Each row is a point. Examples show where two turns around zero, p and q, send a point. Where does a point land after both, in the order given? Backwards means that the second turn is done in reverse. Each puzzle has new turns, and all numbers are rounded.

Turn p:
-0.041  0.027 -> -0.045  0.020
-0.019  0.045 -> -0.026  0.041
0.039  -0.041 -> 0.045  -0.034
0.018  -0.005 -> 0.019  -0.002
0.004  -0.027 -> 0.008  -0.026
Turn q:
0.013  0.006 -> 0.013  0.006
0.052  0.009 -> 0.052  0.008
-0.039  -0.024 -> -0.039  -0.023
-0.041  -0.027 -> -0.041  -0.026
0.015  0.035 -> 0.016  0.035
Where do these land?
q, then p: 0.024  0.022 -> 0.020  0.025
q, then p backwards: 0.019  -0.016 -> 0.016  -0.019
q, then p: -0.012  0.044 -> -0.018  0.042
q, then p backwards: -0.031  -0.050 -> -0.040  -0.043

Turn p:
-0.039  -0.019  0.015 -> -0.043  0.002  0.015
-0.002  0.036  -0.012 -> 0.011  0.027  -0.025
-0.052  -0.036  0.007 -> -0.061  -0.011  0.012
0.031  0.020  0.013 -> 0.036  0.012  0.009
0.062  -0.001  -0.023 -> 0.058  -0.030  -0.011
Turn q:
-0.016  0.021  0.021 -> -0.025  0.010  0.020
-0.034  -0.020  -0.050 -> -0.017  -0.035  -0.051
-0.009  0.001  0.044 -> -0.011  -0.003  0.044
0.059  -0.001  -0.014 -> 0.052  0.029  -0.012
Where do these land?
q, then p: -0.027  -0.003  -0.012 -> -0.026  -0.012  -0.009
p, then q: -0.012  0.015  0.013 -> -0.016  0.016  0.003
q, then p: 0.046  -0.044  -0.007 -> 0.053  -0.035  0.012
p, then q: 0.056  -0.015  -0.046 -> 0.067  -0.019  -0.024
q, then p backwards: -0.046  0.018  0.039 -> -0.040  -0.038  0.031
p, then q: -0.016  0.029  0.013 -> -0.022  0.028  -0.003

Turn p:
-0.006  -0.003  0.023  -0.019 -> 0.001  -0.001  0.021  -0.023
0.023  0.014  -0.001  -0.011 -> 0.027  0.010  -0.005  -0.003
-0.058  -0.035  0.060  0.007 -> -0.057  -0.020  0.065  -0.018
-0.009  0.013  0.018  -0.043 -> 0.007  0.013  0.011  -0.046
-0.018  0.041  -0.039  0.046 -> -0.029  0.041  -0.038  0.042
0.026  -0.012  -0.001  0.020 -> 0.017  -0.013  0.003  0.027
0.043  -0.018  -0.060  0.000 -> 0.034  -0.030  -0.057  0.021
Turn q:
-0.015  0.024  0.017  0.002 -> -0.011  0.017  0.020  0.016
-0.008  0.034  -0.083  0.026 -> -0.028  0.053  -0.071  -0.011
0.008  -0.004  0.008  -0.035 -> 0.003  -0.007  0.023  -0.028
-0.017  -0.053  0.045  -0.005 -> 0.000  -0.064  0.027  0.017
0.031  0.020  0.041  -0.014 -> 0.035  0.013  0.043  0.000
-0.010  0.013  0.022  -0.006 -> -0.006  0.005  0.025  0.010
0.011  -0.033  -0.050  0.032 -> 0.007  -0.016  -0.067  -0.003
Where do these land?
q, then p: -0.024  -0.034  0.014  -0.018 -> -0.021  -0.036  0.019  -0.011
q, then p: -0.012  0.004  -0.003  0.109 -> -0.022  0.009  -0.046  0.097
q, then p: 0.017  -0.012  0.009  0.030 -> 0.015  -0.012  -0.009  0.031
q, then p: -0.003  0.052  0.011  -0.015 -> 0.000  0.049  0.023  -0.008
p, then q: 0.002  0.017  -0.031  -0.040 -> -0.005  0.018  -0.012  -0.049
p, then q: 0.005  -0.028  -0.001  -0.041 -> 0.008  -0.030  0.008  -0.038
q, then p: 0.016  0.002  0.001  -0.026 -> 0.018  0.001  0.009  -0.023

Turn p:
-0.007  -0.020  -0.042  -0.006  0.030  -0.006 -> 0.008  -0.039  -0.023  -0.007  0.031  -0.011
-0.023  0.005  0.034  -0.031  0.022  0.012 -> -0.034  0.026  -0.001  -0.035  0.015  0.003
0.005  0.006  -0.021  0.014  0.086  0.020 -> -0.019  -0.005  -0.029  0.024  0.082  -0.006
0.018  -0.036  0.043  -0.021  -0.055  -0.058 -> 0.046  0.015  0.060  -0.045  -0.044  -0.020
0.021  -0.027  -0.032  0.004  -0.056  0.054 -> 0.012  -0.044  0.009  0.017  -0.034  0.068
0.046  0.029  0.008  -0.032  -0.038  0.028 -> 0.028  0.036  -0.011  -0.002  -0.027  0.058
-0.024  0.012  0.022  0.028  -0.002  0.000 -> -0.030  0.011  0.012  0.018  -0.012  -0.019
-0.036  0.009  0.005  -0.008  0.011  -0.010 -> -0.026  0.002  -0.013  -0.017  -0.002  -0.024
0.000  0.022  -0.017  0.051  0.002  -0.040 -> 0.015  -0.002  -0.006  0.046  -0.009  -0.050
Turn q:
0.060  0.018  0.050  -0.023  -0.034  0.015 -> 0.061  0.027  0.031  -0.052  -0.012  0.011
-0.011  -0.017  0.008  -0.008  0.052  -0.021 -> -0.011  -0.002  -0.010  0.009  0.049  -0.031
-0.037  -0.016  0.001  -0.040  0.013  0.031 -> -0.055  0.018  0.007  -0.024  0.019  0.005
0.018  -0.013  -0.066  0.026  -0.048  -0.004 -> 0.004  -0.057  -0.026  0.008  -0.046  0.042
0.002  0.026  0.015  0.027  0.007  -0.071 -> 0.040  -0.002  -0.026  0.032  -0.012  -0.057
0.007  0.036  -0.002  0.002  -0.007  0.046 -> 0.004  0.037  0.010  0.006  -0.011  0.043
-0.039  -0.034  -0.008  0.017  0.016  0.004 -> -0.042  -0.023  0.013  0.023  0.013  -0.011
Where do these land?
q, then p: 0.008  -0.026  0.019  -0.049  0.036  0.067 -> -0.058  0.040  -0.029  -0.035  0.046  0.014
p, then q: 0.019  0.003  0.013  -0.004  -0.006  -0.022 -> 0.029  0.012  -0.005  -0.008  -0.003  -0.002
p, then q: -0.023  0.018  0.004  0.049  -0.007  -0.010 -> 0.004  -0.018  0.006  0.032  -0.032  -0.032
p, then q: 0.025  -0.015  0.017  0.019  -0.032  -0.015 -> 0.037  0.005  0.032  -0.011  -0.013  -0.007
q, then p backwards: -0.002  0.018  -0.019  0.041  0.022  -0.051 -> 0.009  0.029  -0.049  0.041  0.007  -0.020
q, then p: 0.016  0.041  -0.010  0.009  -0.022  -0.010 -> 0.027  -0.001  -0.009  0.026  -0.025  0.024
q, then p: 0.008  -0.057  -0.026  -0.064  0.006  0.077 -> -0.077  -0.003  -0.024  -0.067  0.036  0.042
q, then p: -0.051  0.017  0.001  -0.001  0.004  -0.037 -> 0.008  -0.015  -0.015  0.010  -0.031  -0.052

Turn p:
0.004  0.005  0.006  0.007  0.015  -0.030  -0.008  0.000 -> 0.003  0.014  0.007  -0.001  0.003  -0.028  -0.015  0.001
-0.002  -0.014  0.026  -0.010  0.018  0.003  0.130  0.008 -> 0.029  -0.013  -0.013  0.005  0.066  -0.029  0.108  0.010
-0.075  -0.020  -0.009  -0.034  -0.077  -0.001  0.041  -0.005 -> -0.038  -0.061  -0.013  -0.005  -0.041  0.003  0.062  0.063
-0.006  -0.012  -0.017  0.069  0.015  -0.012  -0.034  0.037 -> 0.020  0.040  -0.015  0.057  -0.010  0.000  -0.045  0.023
0.029  0.040  0.041  -0.017  0.008  0.009  -0.016  0.011 -> 0.012  0.032  0.047  -0.030  -0.001  0.012  0.003  -0.024
0.012  0.054  -0.019  -0.019  0.017  0.000  -0.006  0.030 -> 0.022  0.044  -0.014  -0.045  -0.014  0.009  -0.001  -0.005
0.031  -0.030  -0.019  0.012  -0.022  0.012  -0.028  -0.022 -> 0.009  -0.041  -0.001  0.017  -0.005  0.019  -0.040  -0.018
0.026  0.029  -0.007  -0.025  -0.007  -0.014  -0.021  -0.033 -> 0.001  -0.012  0.009  -0.039  -0.021  -0.013  -0.019  -0.035
0.023  -0.036  -0.013  -0.021  0.012  -0.010  -0.033  0.002 -> -0.004  -0.018  0.001  -0.014  0.026  0.006  -0.050  0.007
-0.043  -0.016  0.010  0.036  0.021  0.042  -0.025  -0.029 -> -0.056  0.013  -0.008  0.054  -0.002  0.021  -0.003  -0.021
Turn q:
0.012  0.028  0.012  0.016  0.031  -0.023  -0.005  0.042 -> 0.014  0.039  -0.006  0.020  0.024  -0.027  0.005  0.033
0.008  0.029  -0.047  -0.015  0.013  0.026  0.006  -0.030 -> 0.012  0.010  -0.041  -0.032  0.006  0.045  -0.002  -0.013
0.060  0.014  -0.013  -0.033  0.018  -0.037  -0.039  0.037 -> 0.041  0.017  -0.036  -0.004  0.012  -0.049  -0.055  0.025
-0.018  -0.008  -0.038  0.048  -0.054  0.026  0.036  -0.050 -> -0.003  -0.022  -0.009  0.011  -0.059  0.056  0.049  -0.042
-0.003  0.021  0.008  0.013  -0.033  0.045  0.004  -0.053 -> -0.010  0.015  0.020  -0.009  -0.033  0.059  -0.005  -0.036
-0.054  -0.037  0.033  0.038  0.029  -0.017  -0.015  0.007 -> -0.037  -0.019  0.031  0.053  0.042  -0.016  0.026  -0.006
-0.006  -0.052  0.039  0.017  0.016  -0.006  0.029  -0.022 -> 0.004  -0.025  0.051  0.003  0.017  -0.020  0.032  -0.034
0.022  0.033  -0.005  -0.048  -0.009  -0.040  -0.034  0.015 -> -0.008  0.024  -0.037  -0.017  -0.008  -0.040  -0.053  0.013
0.009  0.002  0.017  0.000  0.005  0.011  -0.009  0.048 -> 0.011  0.005  0.017  0.011  0.006  -0.009  -0.011  0.046
0.022  -0.014  -0.012  -0.046  0.012  -0.008  -0.041  0.045 -> 0.013  -0.022  -0.019  -0.008  0.020  -0.029  -0.053  0.041
-0.052  -0.015  0.006  0.011  -0.028  0.022  0.067  -0.038 -> -0.039  -0.020  0.028  -0.026  -0.028  0.031  0.067  -0.027
Where do these land?
p, then q: 0.042  0.043  -0.012  -0.022  -0.014  0.010  0.033  0.038 -> 0.047  0.011  0.004  -0.063  -0.017  -0.001  -0.020  0.006
p, then q backwards: 0.083  -0.032  0.000  -0.019  0.026  -0.009  0.009  0.022 -> 0.048  -0.029  0.002  -0.024  0.069  0.027  -0.017  -0.009
p, then q: -0.023  -0.020  0.012  0.046  0.014  -0.055  -0.059  -0.030 -> -0.046  0.016  -0.015  0.083  -0.007  -0.028  -0.019  -0.014
q, then p: -0.008  0.038  -0.004  -0.035  0.014  0.053  0.043  -0.003 -> -0.013  0.012  0.002  -0.057  0.017  0.048  0.037  0.001
p, then q: -0.034  0.021  -0.034  0.006  0.005  0.026  -0.012  -0.015 -> -0.023  -0.013  -0.031  -0.002  -0.026  0.038  0.011  -0.001
p, then q: 0.031  0.004  0.025  0.016  0.024  0.018  0.032  0.040 -> 0.045  0.047  0.013  -0.018  0.022  0.008  0.010  0.000
q, then p: -0.016  -0.056  0.033  0.025  -0.019  -0.053  -0.011  -0.018 -> -0.018  -0.027  0.018  0.053  -0.005  -0.067  -0.004  0.005
p, then q: -0.024  -0.028  0.034  0.059  -0.047  0.003  -0.038  -0.053 -> -0.028  -0.018  0.046  0.082  -0.034  0.003  0.022  -0.030
q, then p: 0.011  -0.031  -0.026  -0.015  0.005  -0.008  0.001  0.044 -> 0.028  -0.007  -0.008  -0.001  0.030  -0.003  -0.029  0.036
q, then p: -0.022  0.022  -0.034  -0.023  0.001  -0.012  0.021  -0.018 -> -0.017  -0.016  -0.043  -0.029  -0.006  0.004  0.016  0.007
p, then q: -0.040  0.039  0.007  -0.039  -0.009  0.027  -0.020  -0.007 -> -0.053  -0.006  0.009  -0.038  -0.025  0.025  0.005  0.016
